Each row of a before or after table is a point. The points were changed in one or more steps. Then noise was added and the rows were shuffled. The steps act on columns, c1 being the first. Write out the steps. A step turns or swaps two columns, mirrors them in a line or flattens them onto one, adds a multiple of one to another, or multiplies or shifts one. Angles are multiples of 10 degrees, from the lower column toward the higher: turns from -170 to 170, lines from 10 to 170 but not 90. Use the fewest steps. Two steps may share a column if one is a turn and the other turns, adds or multiplies; they go together, in the order done. Otherwise the lowest column goes first.

Before:
[[-0.7 -3.9  4.3]
 [ 4.3  1.5 -0.3]
 [ 2.6 -0.2  4.7]
 [ 0.3 -2.6 -5.4]
 [ 3.8  1.3  4.7]
 [ 3.8 -2.7  3.6]
 [ 1.8  8.0  3.8]
 [ 3.0  2.7 -4.9]
 [-3.0  1.9  3.7]
 [-1.2 -3.4  3.2]
 [-0.2 -3.2 -3.9]
 [ 1.6 -2.2  0.1]]
After:
[[-0.2 -3.8 -1.4]
 [ 0.1 -2.4 -9.4]
 [ 0.7  8.1 15.8]
 [ 1.8  1.4  1.8]
 [ 0.9 -0.3  4.3]
 [-0.3 -3.4 -1.9]
 [ 1.6  1.4  6.6]
 [ 1.5 -2.8 -0.8]
 [ 0.6 -2.0 -3.1]
 [-0.2 -3.1 -8.8]
 [ 1.4  2.5 -0.6]
 [-1.2  1.9  6.7]]
Steps: multiply c1 by 0.4; add 1.5 times c2 to c3

Before (13 x 6):
[[ 1.6 -1.9 -4.1 -1.7 -3.9 -8.3]
 [ 3.8 -4.5 -4.3  0.7 -0.5 -4.4]
 [ 2.7  1.2 -4.2 -1.3 -1.8 -3.8]
 [-4.4  2.0 -5.3  1.8 -6.1 -2.1]
 [ 1.7  7.8  5.5  7.7 -1.2  0.6]
 [ 0.4 -2.2 -7.7  3.4 -0.1 -8.7]
 [-1.5 -0.2  4.6  5.0  2.6  0.8]
 [ 0.1 -4.5 -4.8 -1.0  0.3 -4.6]
 [ 3.6  1.8  1.8  7.6  0.0  4.9]
 [ 1.3  0.3  1.4  3.2  0.3  1.0]
 [-0.2  4.9 -6.9 -3.9 -3.8 -8.6]
 [-1.0  2.6  0.8  7.1 -2.4  2.3]
 [-0.1  1.5 -8.2 -1.8  1.6 -5.3]]
After:
[[-0.7  4.0 -8.2 -0.9  0.4 -5.5]
 [ 2.8  2.4 -4.2 -0.5 -1.6 -4.0]
 [ 2.9 -0.6 -4.1 -0.5 -1.6 -8.6]
 [ 0.8 -0.1  1.3  2.9 -0.5  1.6]
 [ 0.5  0.0 -7.6  4.9 -0.1 -7.9]
 [ 1.5  7.0 -7.0 -2.2 -0.9 -9.2]
 [ 2.8  1.2  1.9  6.6 -1.5  6.1]
 [-2.3 -1.6  4.7  4.8  1.2  1.8]
 [ 1.8  6.2  5.6  7.5 -1.0  1.9]
 [-0.1 -3.0 -4.9 -0.3  0.0 -4.8]
 [-0.5  3.6 -5.4  2.1  0.3 -1.7]
 [ 3.0 -3.2 -4.4  1.5 -1.7 -4.2]
 [ 0.5  2.3  0.9  6.7 -0.1  3.5]]
Steps: flatten c1 and c5 onto the line at 150 degrees; add -0.3 times c3 to c2; turn c4 and c6 by 10 degrees

Before (12 x 11):
[[  1.7   3.3  -0.9  -0.2  -0.7  -2.8   0.5  -7.6   1.0   2.3   2.4]
 [  2.4  -2.7   0.0  -2.0  -0.2  -0.9   0.8   7.3   5.9   3.5   0.3]
 [ -2.7  -4.3   1.3  -3.2  -3.3   3.9   4.9   4.6   4.5   5.5   2.0]
 [ -4.2  -7.2  -3.4  -5.1   4.8   2.4  -0.8  -0.2   3.3  -2.9   2.2]
 [  2.7  -4.6  -1.2   2.3   3.8  -4.1   6.6  -3.3   3.0  -0.3  -1.7]
 [  4.7  -6.1  -3.1  -7.0   1.8   5.9   0.1  -4.6   0.2  -5.0   6.8]
 [  2.4   1.3   0.2   3.7   5.4   2.3  -0.1  -8.0   0.0   1.8  -0.9]
 [  0.0  -6.4  -3.1  -4.4  -3.7   1.6   1.5   3.0  -2.5   4.6  -0.2]
 [  0.7  -8.9   3.2  -3.8   1.6   2.2  -3.7  -2.2   2.2  -3.9   6.0]
 [  3.0   3.0   1.5   2.6  -1.9  -2.4   4.9  -1.8   1.7  -2.4  -5.1]
 [  2.3  -1.5  -4.3   2.7   0.9  -1.0   1.7 -10.3   5.7   3.3  -7.7]
 [  0.8   0.2  -5.3   5.4  -3.5   3.0  -1.7  -6.1   1.9   2.4   3.4]]
After (12 x 11):
[[ 2.8 -4.7 -1.4  2.6  3.7 -4.1 12.4 -1.8  3.0 -0.3 -1.7]
 [ 1.6  3.4 -1.1 -0.2 -0.7 -2.8 -0.4 -9.3  1.2  2.2  2.4]
 [ 0.0 -6.4 -3.1 -4.5 -3.8  1.7 -3.9  3.1 -2.7  4.5 -0.1]
 [ 3.2  3.3  1.5  2.6 -1.8 -2.3  2.0  2.0  1.4 -2.4 -5.2]
 [ 2.5 -1.3 -4.4  2.6  0.9 -0.9  3.2 -4.9  5.6  3.3 -7.8]
 [ 2.2 -2.6  0.1 -2.2 -0.2 -0.8  0.5  7.1  5.9  3.8  0.3]
 [ 0.7  0.2 -5.5  5.2 -3.6  3.1 -7.1 -8.2  2.0  2.1  3.6]
 [-2.5 -4.3  1.3 -3.3 -3.1  3.8  0.0  3.0  4.5  5.2  2.2]
 [ 0.9 -8.7  3.3 -3.8  1.6  2.2 -1.3 -6.1  2.0 -4.0  6.3]
 [-4.1 -7.2 -3.7 -5.1  4.7  2.4  6.2 -1.6  3.2 -3.1  2.3]
 [ 2.6  1.4  0.2  3.6  5.3  2.3  7.9 -7.2 -0.1  1.8 -0.8]
 [ 4.5 -5.9 -3.1 -7.0  1.6  6.0  2.6 -9.2 -0.1 -5.0  6.7]]
Steps: add 1.5 times c5 to c7; add -0.7 times c11 to c8

Before:
[[ -0.2  -2.4   9.7  -1.6   2.5  -1.0   4.6  -1.8  -1.6   3.4   0.0   3.4
    1.9   1.1   1.7   2.8   1.6   2.0]
 [ -0.5  -6.5  -3.9 -10.1  -4.7   3.4  -2.5   1.0   6.8  -4.5   0.5  -0.8
    2.6  -2.4   1.8  -5.4  -0.1  -3.7]
 [  2.2   5.4  -2.2  -4.4  -1.1   2.5   3.3   1.9   4.9   2.6  -3.1   8.0
   -5.9   5.5   0.3  -0.4  -0.1  -8.5]
 [ -9.4   0.5  10.0  -2.5   6.0  -2.8   1.9  -3.8  -2.1  -0.2  -0.5  -0.7
   -1.1   0.2   0.2   2.1   4.7  -0.5]
 [ -0.3  -1.2   2.1  -7.0  -6.4   4.5  -4.5   1.3   7.2  -2.8   5.4   0.8
   -1.0  -5.3  -1.3  -3.0  -3.0   0.0]
 [ -4.0   2.8   5.4  -5.5   2.1  -6.0   3.4  -6.3   0.4   0.7   0.2  -0.8
    2.9  -5.0   2.1  -5.4   3.3   4.7]
 [  0.2   0.0   1.4   1.5   0.4   2.4  -1.0  -1.0   7.9   5.1  -0.2   3.8
   -5.2   6.1   3.2   4.4   6.0  -3.0]
 [ -2.5  -0.8   3.5   1.8  -4.0   2.3   6.6   0.6   5.0   4.0  -4.5   6.4
   -7.5   3.1  -0.3   0.9   5.0  -3.7]
 [  0.2   2.4   4.9   0.9   0.2   1.5   2.6   2.9   4.9   1.9  -7.3   2.8
   -4.6   6.6  -2.3   5.4   3.5   3.0]
 [  3.6  -1.0  -2.1  -4.8  -7.9   2.9  -3.0  -0.5   4.0  -3.9   1.0  -5.2
   -0.7  -4.0   2.7  -4.5  -2.4  -7.2]
 [ -1.3  -1.8   8.6  -4.1   4.5  -1.6  -0.6  -7.0  -2.5   0.0  -0.1  -0.1
    0.3  -1.5  -3.1  -7.3   4.5   1.6]
 [ -1.0   1.8   5.6   0.9   0.9   2.0   4.2   4.0   7.6   8.0  -2.6   1.7
   -1.3   4.7  -3.8   4.2   6.6  -5.1]
 [ -0.7  -1.7  -1.9  -8.3  -4.4   0.4  -1.3  -6.4  -1.0  -3.0   3.6  -1.3
    2.4  -5.3  -2.9  -0.9   3.1  -1.6]]
After:
[[ -1.0   1.7   7.6   1.0   0.8   2.0   0.9   3.9   7.5   7.9  -2.7   1.7
   -1.2   5.3  -3.9   4.2   6.7  -0.3]
 [ -2.6  -0.7   5.0   1.7  -3.9   2.3   0.8   0.9   5.0   4.0  -4.5   6.4
   -7.5   4.2  -0.4   0.9   5.0  -0.5]
 [  0.2   2.4   1.7   0.9   0.3   1.5   1.2   3.0   5.1   1.8  -7.5   2.8
   -4.6   6.9  -2.2   5.3   3.5   5.5]
 [  0.3  -0.2   3.1   1.4   0.3   2.5   1.0  -1.1   7.8   4.9  -0.2   4.0
   -5.3   5.6   3.3   4.6   5.8  -1.4]
 [ -0.2  -2.1   6.3  -1.6   2.6  -0.9   0.3  -1.7  -1.6   3.5   0.0   3.3
    2.2   1.8   1.6   2.8   1.6   7.8]
 [ -1.4  -1.9   5.6  -4.0   4.5  -1.5  -0.4  -7.2  -2.6   0.2  -0.2   0.1
    0.3  -1.4  -3.0  -7.2   4.4   6.8]
 [ -0.2  -1.0   1.6  -7.1  -6.5   4.6  -1.0   1.3   7.0  -2.8   5.5   0.9
   -1.0  -5.8  -1.3  -3.1  -3.1   1.4]
 [ -0.5  -6.3  -0.4 -10.2  -4.6   3.6  -0.5   1.0   6.6  -4.6   0.4  -0.6
    2.6  -2.7   1.7  -5.3  -0.2  -5.4]
 [ -0.8  -1.6  -0.6  -8.2  -4.5   0.5  -1.0  -6.4  -1.1  -3.1   3.7  -1.2
    2.3  -5.3  -2.9  -0.9   3.2  -2.3]
 [  2.1   5.4   3.9  -4.5  -1.0   2.6   1.1   1.9   4.8   2.7  -3.1   7.8
   -6.0   5.9   0.2  -0.4  -0.1  -8.1]
 [ -9.5   0.6   8.1  -2.4   5.9  -2.7   0.2  -3.9  -2.3  -0.4  -0.5  -0.9
   -0.9   0.4   0.3   2.1   4.5   5.9]
 [ -3.9   2.7   1.2  -5.5   2.2  -6.0  -0.8  -6.3   0.4   0.7   0.1  -0.9
    2.9  -4.2   2.2  -5.3   3.4   7.2]
 [  3.6  -1.0   3.0  -4.8  -7.7   2.9  -0.6  -0.5   3.9  -4.0   1.0  -5.2
   -0.6  -4.3   2.7  -4.4  -2.4  -7.0]]
Steps: turn c3 and c18 by 40 degrees; flatten c7 and c14 onto the line at 80 degrees
